Rows are points. Examples show where two turns around zero, p and q, send a point. Where does a point land after both, in the order given? Backwards means that the second turn is done in reverse. Each puzzle has new turns, and all numbers are rounded.
In the rows, 128 means zero.

Turn p:
[109 135 151] => [ 98 127 122]
[163 131 136] => [141  98 142]
[ 87  97 150] => [102 139  80]
[152 149  75] => [170 149 168]
Turn q:
[115 140 108] => [144 150 130]
[171 127 139] => [133  86 143]
[ 77 159 152] => [ 92 178 147]
[149  86 113] => [144  98  92]
Where do these land?
q, then p backwards: [146 190  95] => [163 160  73]
q, then p: [102 105 119] => [140 154 149]
p, then q: [144 113 131] => [138 113 116]
p, then q: [120 104 167] => [148 148  91]

Turn p:
[135 117 198 134 140 151] => [142 140 155 177  86 152]
[135 141  92 146 118 162] => [155 141  87 122 142 112]
[143 142 114 108 100  81] => [109 123 158  91 139  93]
[161 125 130 107 141 103] => [127 138 160  95 123 140]
[ 70 135 147  96 120 132] => [ 69 124 113 158 113 123]
[157  97 106 156 135 133] => [173 108 121 107 132 142]
[ 95 139 108 150 141 135] => [122 121 100 146 161 134]
Turn q:
[112 127 133 117 156 178] => [105  97 119 168 117 147]
[149 108 130 152 112 121] => [148 113 128 104 124 105]
[141 112 107 101  31  96] => [186 162 162  64  89 155]
[111 166 114 143 148 129] => [ 96 147  95 133 137 131]
[150 170 133 109 160 156] => [122 116  98 155 165 164]
[135 112 121 125 151 101] => [115 128 152 120 152 112]
[122 115 158 132 119 105] => [150 143 143 138 125 101]
[105 113 126 145 148 138] => [101 117 128 140 115 109]
Where do these land?
q, then p: [127 132 143  87 106  99] => [146 173 148 147 122 125]
q, then p backwards: [118 112  86 158 175 140] => [ 80 123 112  94 109  93]
q, then p backwards: [155 145 127 108 103 131] => [151 115 115 143 158 138]
q, then p: [ 96 134 111 154 126 138] => [105 111 111 126 139  98]
q, then p backwards: [137 153 164 109 128 123] => [131 147 134 163 145 149]
q, then p: [142 112 156  83 108 150] => [182 136 136 141  98 129]
q, then p: [121 108 110 198 149 115] => [ 73  86 144  99 145 125]

Turn p:
[132 118 133 121  81 134 118  80 151] => [132  82 120 103 132 170 124 123 154]
[163 133 153 145 105 152 143 107  75] => [167 116 148 109 111 136  72 149 110]
[174 118 129 163 168 189 163 136 114] => [168 126 111 125 104 107 108 112  46]
[111 107 114 114 151 109 126 104 121] => [108 144 141 140 126 148 125  94 135]
[ 91 147 109 158 167 103 132 124 159] => [ 90 171 103 134 120 149 166 131 115]
[104  89 172 138 119 126 107 122 109] => [169 142 136 152 159 160 116 127 147]
[168  85 154 151 101 115 131 131  99] => [196 122 150 133 100 134 114 127 145]
[114 170  76  79  77 123  85 190 130] => [ 82 110 105 120 149  48 123 152 198]
[ 96 164 104  95 140 118 159 157 166] => [ 63 116 124 152 133 103 165 146 118]
[127 150 137 117 170 110 116 130 157] => [106 151 142 111 147 124 168 121 112]
Turn q:
[100 146 146 101  75 145 166 152 109] => [191  79 108 114 106 143 127 127 127]
[125 169 156 133 106 102  84 161 155] => [128 134 144 141  96 170  96  97 175]
[172 143 101 148  91 115 137  78 158] => [134 139 132 131 179 106  63 151 145]
[104 100 193 169 146 132  78 160 104] => [ 82  91 174 169  93 158 160  93 118]
[119  83 121 116 154 173 108 155 110] => [ 94 112 131 102 125 151 184 143 107]
[ 94 125  95 113 131 163 167 167 105] => [158 116  81 102 134 152 170 125  97]
[135 106  90 137 155 112 140 104 103] => [111 156 112 137 142 105 131 148  85]
[118  95  87 134 166 135 172 109 157] => [125 153  92 137 177  96 170 146 125]
[168 147 143 123 103  98 121 140 146] => [151 148 161 135 122 144  94 137 153]
[127 109 179 120 152 131 106 143 107] => [112 115 169 133  90 128 159 118 122]
[117 110  91 114 131 114 135  79 140] => [111 140  91 131 141  88 118 161 131]
[156 202 134 128 126 116 123  87 142] => [139 153 140 106 132  95  65  90 150]
Where do these land?
q, then p: [134 111 146 164 102 162 115 145 116] => [162 130 125 156 152 145 112 102 104]
q, then p: [137 140 107 125 143 113 139 127 103] => [117 140 140 110 122 114 102 142 135]
p, then q: [ 98 142  97 164 170 113 148  79 189] => [158  79  59  86 148 112 132 116  93]
q, then p backwards: [143 136  95 131 172 105 186 110 151] => [116 125 142 149 170 137  82 185 122]
q, then p: [149 123 125  76  82 153 117 129 108] => [149  94 144 146 158  79 130 112 156]
p, then q: [125 132 150 135 162 135 157  87 117] => [120  89 143  99 111 126 128 108  95]
p, then q: [109 168 135  96  91 104  95 160 121] => [136 164 120 156 112 146 168 112 178]
p, then q backwards: [112 113 137  79 121 100  98 159 138] => [136 114 158 149 147 139 138 112 185]
q, then p: [155 123 136 176 147 110 101  91 160] => [120 182 117 124 160 166 158 147 120]
p, then q: [164 122 192 142  79 181 128 173 111] => [119 187 200 136 128 169 144 171 104]
p, then q: [109  96 123 172 123 112 144 103 127] => [128 100 126  98 172 146 105 122 126]
q, then p: [101 130  94  76 144 148 109 172  94] => [ 92  69 124 148 121  97  79 134 136]

Turn p:
[144 162 143 125 154 126 130  92 118 163 134 144] => [125 105 151  91 127 151 162 108 111 110 117 125]
[136 101  93 132 113 126 124  99 163 142 116 147] => [117  84 137 138 125 133  95 148 147 100 124 134]
[168 134 158 141 111 141 183 107 115 167 108 121] => [125 122 118  96  60 145 153 124 140 105 120  92]
[ 83 103 137 100 126 103 139 168 127  77  89 160] => [ 98 171 115 155 177  75 134 145 166 122 141 113]
[ 73 102 150 175 148 138 152 109 120  89 175 109] => [125 123 107 116 124 124 148 136 139 180 209 165]
[124 135 133 116 101 205 138 153 150 169 135 151] => [103 174 163 116  98 184  97 161 127 119 123 122]
[ 90 121  82 102 162 163  98 130 130  72 121  95] => [155 152 124 196 171 147 132 129 138 127 148 185]
[159 146 181  90  97  97 104 145 134 107 128 119] => [128 141 117 135 151 126 118  84 127 158 101  62]
[127 116 119 159 171 145  92 158 132 150 125 123] => [149 127 147 143 132 127 135 173  75 130 135 138]
[103 156 111 114 169 120 133 117 126 171 136  85] => [165 118 145 111 133 148 174 142 133 144  94 165]
[199  94  76  82  98  69 106 132 110 126 116 163] => [144 102  86 123 162  91  65 107 124  61  75 105]
[144 186 162 153 134 102 166 128 128 116 148 104] => [151 131 151 101  93 106 161  77 134 162 136 113]
[115 109 120 174  80 128  96 126 111 115 133 142] => [ 82 114 104 145 111 108  92 129 100 147 138 146]
Turn q:
[123 138 127 152 128 120 150 129 123 104 141 151] => [132 134 164 141 144 142 115 128 137 131 142 116]
[121 143 149  49 131 147 162 105 136 206 114  99] => [133 145  78 103  51 143 140 147 150  69  82 136]
[132 116 115 168  90 170 141 153 126 123 141 112] => [179 133 106 138 170 126 108 112 143 131 147 142]
[112 176  99  92 180 117  96 147 156  96  66 126] => [ 82  63 118 123 120 107 113 182 119 149  93  76]
[130 127 146 158  96 123 102 131 140  99  95 170] => [129 110 158 118 130 102 120 121 157 184 153 136]
[141 126 119 186 122 112 120 161 129 137 142 139] => [128 135 131 143 172 157 121 121 129 168 136 154]
[124 152 116  65 123 100 147  95 173 174 143 101] => [103 169  88 127  64 143 117 117 129 108  80  97]
[105 131 110 136 166  95 120 146 121 142  73 152] => [106  78 151 152 116 140 136 159 124 156  93 143]
[156 150 132 161 106 120 120 134  74 106 136 129] => [150 134 161  94 156 140 103 132  97 142 153 148]
[143 118 106 179 140 157 127 102 114  98 134 163] => [153 142 177 137 182 101 144 133 133 140 127 123]
[120  79 114 170  99 126 113 107  97  86 135 107] => [168 115 152 141 154 102 136  74  88 139 153 135]
[111 101 119 119 116 130 140 152 105  81 147 154] => [128 118 154 165 136 107 104 127 120 109 175 133]
[115 130 150  62 133 148 103 109 139 196 179 106] => [ 83 166  74  99 100 121 141 106 138  64 100 152]
[175 106 153  41 150 129 143 117 162 181 143  92] => [107 179  54 119  63 132 174 154 117  92 125 120]
[111 126 165 181 141 128 136 133 125  90 131 119] => [139  98 154 121 162 156 147 105 140 135 162 109]
Where do these land?
p, then q: [128 101  96 185  84 133 138 171  90 121 110 177] => [ 84  98 162 133 126 127  52  91  97 152 135 148]
p, then q: [146 118 148 127 163 107 148  95  89  93 170 156] => [107 176 144 149 118 110 134 128  87  77 122  96]
p, then q backwards: [144 118 166 164 135 102 109  84 125 100 144 142] => [109 108 153 133 129 114  91 146 136  75 121  94]
p, then q backwards: [138  98 169 158 163 126 116 138 110 128 152 118] => [177 114 138 128 133 123 121 142 123  92 113  89]
p, then q: [ 85 158  87 126  60 181 155 158 133 154 100 102] => [131  98 130  99 123 117  73 123 213 183 116 143]
p, then q: [108 150  90 118  75 152 111 198  98 144 102 151] => [107  63 165  85 127 134  75 140 145 166 103 136]
p, then q: [135 117 146 102 135 108 119 121 171  90 141 138] => [105 138 103 122 149 140 178 112 115 123 118 108]
q, then p: [121 159 106  77 111 111 133 114 156 188  65 103] => [ 92 133 113 186 101 116  88 148 147 102  58 124]
q, then p: [ 54 147 102 120 122 136 146 154 141 171  86 129] => [ 98  96 129 198 122 117  92 174 125 106 141 108]
q, then p: [121 137 111 120 140  84  98 104 125 112 139  96] => [107 128  81 133 127 143 168 125 129 131 112 154]
p, then q: [147  92 165  97 124 136 134 110 130 125 156 109] => [139 148  80 132 152 104 133 136 113 105 104 115]
p, then q backwards: [143 171 156 122 141 121 132 120 153 146 147 121] => [123 143 147 164 128 108 133  87 123 114 111 122]
p, then q: [141 138  94 107 145 101 143 118 176 158 138  99] => [133 137  99 124 106 110 174 155 141 167 160 128]
q, then p: [145  91 142 167 164 195  98 107 100 113 158 169] => [167 131 159  77 161  87 174 113 155 120 174  98]
q, then p: [163 125 144 130 158 126 139 127 124  76 114 111] => [175 158  95 100 114 135 132 131 127 151 128 129]

Turn p:
[146 108 125 140  82 129 145 123 113 115 134 125 131 105] => [114 106 104 140 117 129 126 154 125 128 117 110 107 163]
[126 134 127 140 114 110 135 115 147 137 103 112 138 113] => [133 112 118 131 121 119 145 127 120 152 148 102 128 123]
[145 125 114  84  95 118 114 113 126 138 143 135 148 136] => [162 142 100 136 101 143 100 124 129 134 120 126 100 132]
[142 124 134 147 150 110 112 126 137 147 135  98 126  77] => [116 116  90 100 137 128 143 154 116 121 160 119 142 102]
[ 61 122 128 123 108 105 156 150 115  31 138 133 112 127] => [ 78 111 174 137  87 109 151  92  70  90  95 135  95 155]
[121 135 117 140 141 144 139 109 123 145 149 137 125 132] => [133 147 133 118 137 120 140 133 158 117 139 134 121 138]
[ 73 108 124 144 123 154  78 126 126 133 102 133 134 130] => [126 167 135 134 152  95 134 119 113 118  93  82 140 106]
[142 125 152 130 113 104 130 129 142 145 147 121 127 151] => [154 121 127 111 117 119 108 139 117 145 139 140 141 148]
[143 126 160 142 142 121 135 119 126 119 117 146 143 126] => [117 101 131 115 153 120 108 115 133 138 137 128 123 131]
[134 165 128 134 138 126 105 147 118 140 140 145 123 137] => [148 129 112 129 142 124 133 108 137 112 121 157 154 126]
[133 108 121 126 141 124 141 128 107 141  99 136 128 140] => [126 121 143 114 137 149 132 129 146 151 106 118 125 120]
[145 162 129  96 145 157 140 131 116 136 145  99 104 115] => [137 140 125 151 143 162 146 151 125 114 153 171 119 117]
[139 122 116 147 147 137 117 122 125 114 109 122 137 149] => [122 127 145 128 141 147 121 113 140 121 131 102 149 129]
[148 135 130 102 131 118 122 131 167 141 133 147 102 145] => [157 119 140 137 101 119 103 135 141 133 137 153 140 102]
[121 122 116 125 149 163 150 151 132 137 126 131 143 136] => [ 97 159 140 139 134 137 130 127 149 146 127 142 137 127]
Turn q:
[ 95  93 130 135 167 117 144 135 138 121 146 121 127 125] => [123 122 126  81 124 133 154 137 129 153 150 123 140 152]
[140 139 144 137 138 130 131 150 127 141 130 118 132 113] => [156 135 133 133 130 118 124 123 130 147 116 122 128 141]
[106 142  64 129 124 118 139 133 140 114 142 118 145 127] => [128 156 122  95 129 159 147 121 128  98 127  95 132 102]
[139 137 121 137 116 127 119 124 132 134 145 143 146 151] => [126 141 130 152 125 149 135 148 113 119 124 126 127 124]
[137 140 150 137 110 109 146 140 131 117 144 146 110 126] => [140 132 156 149 127 124 153 119 135 139 136 147 134 114]
[146 122 144 127 116 154 143 145 141 117 120 114 140 116] => [135 145 121 136 128  99 124 128 145 129 111 131 157 137]
[144 113 130 135 144 122  95 139 151 119 135 143 120 126] => [139 134 135 135 144 137 119 153 147 127 159 130 125 147]
[106 144 143 142 115 123 137 131 150 125 121 118 130 172] => [ 96 133 139 138 139 135 159 141 141 140  97 124 118 125]
[118 139 132 108 115 141 132 136 142 117 129 134 141 115] => [124 155 113 129 117 126 125 119 146 131 124 139 133 118]
[148 133 143 125 111 136 139 109 146 144 141 127 144 125] => [136 122 112 158 113 140 132 129 133 128 111 136 150 130]
[115 117 140 131 151 162 139 113  87 125 109 133 144 115] => [119 120 108 102 127 102  98 130  91 151 121 140 139 122]
[136 123 131 130 113 116  87 116 116 126 137 117 131 113] => [144 116 104 148 128 117 127 138 128 115 150 118 106 122]
[148 142 141 126 152 123 120 112 122 122 124 123  57 122] => [130  90 148 140 174 128 117  88 135 136 154 141 121 139]
[134 132 113 143 111 122 143 119 147 121  49 128 139 120] => [124 107 144 106 133 115  98 148 166 105  82 130 134  94]
[ 74 121  84 137 115 131 139 143 121 156 139 148 112 122] => [103 139 151 102  93 149 125 112 120 141 148  83 125 103]
[143 141 126  59 159 126 103  91  46 161 136 126 138 131] => [135 107  88 128 110 136  92  87  53 105 131 161  75 153]
[145  97 139 138 119 121 120 140 141 115 131 119 122 156] => [117 125 143 142 136 111 149 154 138 113 136 127 135 153]
Where do these land?
p, then q: [112 135 128 153 149 136 113 125 132 100 116 144 130 173] => [128 105  89 134 144 126 144 154 131 142 112 162 120 131]
q, then p backwards: [146 120 123 128 132 121 127 142 111 150 114 123 129 166] => [113 110 139 131 107 134 136 124 111  95 134 124 111 140]
q, then p backwards: [160 132 100 109 151 110 101 126 102 148 130 158 108 162] => [139 130 155 100 131 140 135 105 109  72 148 102 121 145]
p, then q: [118 146  96 145  99 133 136 124  94  99 133  97 139 122] => [ 88 127 137 119 157 116 152 119 101 120 101 118 155 118]
q, then p backwards: [128 145 129 110 118 137 151 120 136 135 130 112 112 104] => [131 149 111 131 134 114 116 140 129 124 114 152 147 139]
q, then p backwards: [134  97 138 118 156 154 156 117 122 109 131 120 148 145] => [123 124 149 159 125 116 126 171 118 135 158 115 130 126]
q, then p: [135 123 151  82 117 108 126 118 109 137 138  92 108 119] => [146 106 161 114  97 123 123 139 152 114 125  99 108 149]
p, then q backwards: [143 111 112 121 156 103 138 133 119 123 130 173 143 124] => [ 98 135 122  98 129 122 142 114 145 135  87 126 117 111]
p, then q: [ 84 122 161 144 100 131 140 122 147 125  89 141 115 138] => [153  76 150 122 114 112 151 136 123 146 110 132 100 143]
p, then q: [118 105 112 113 140 142 135 131 149 122 121 100 148 119] => [128 139 110 139 123 122 135 101 125 155 123 101 118 111]
q, then p: [141 129 139 143 134 112 136 140 153 124 161 157 113 126] => [118 135 119 130 148 111 109 135 147 142 149 156 134 154]
p, then q: [121 131 133 130  90 108 126 138 150 131 111 113 113 135] => [146 114 143 140 106 104 136 141 108 113 112 114 127 128]
p, then q: [127 130 108 115 100 141 121 121 130 126 154 129 153 100] => [118 135 144 130 153 141 138 113 130 107 135  98 123 100]
q, then p backwards: [161 133 130 150 144 156  78 120 125 119 103 153 146 102] => [170 112 171 109 115 160  96 113 145 150 140 132 125 128]
q, then p: [132 165 140 132 120 124 107 120 142 127 121 110 152 145] => [113 111 144 144 132 132 156 132 149 128 128 120 156 108]
q, then p backwards: [ 99 134 145 154 145 146 145 166 120 138 145 137 109  99] => [106 121 139 130 131 113 142 122 158 160 100 118 159 160]
q, then p: [117 118 130 130 126 115 141 113 134 160 149 117 110  95] => [135 143 118 127 116 134 111 164 137 140 141 103 114 150]
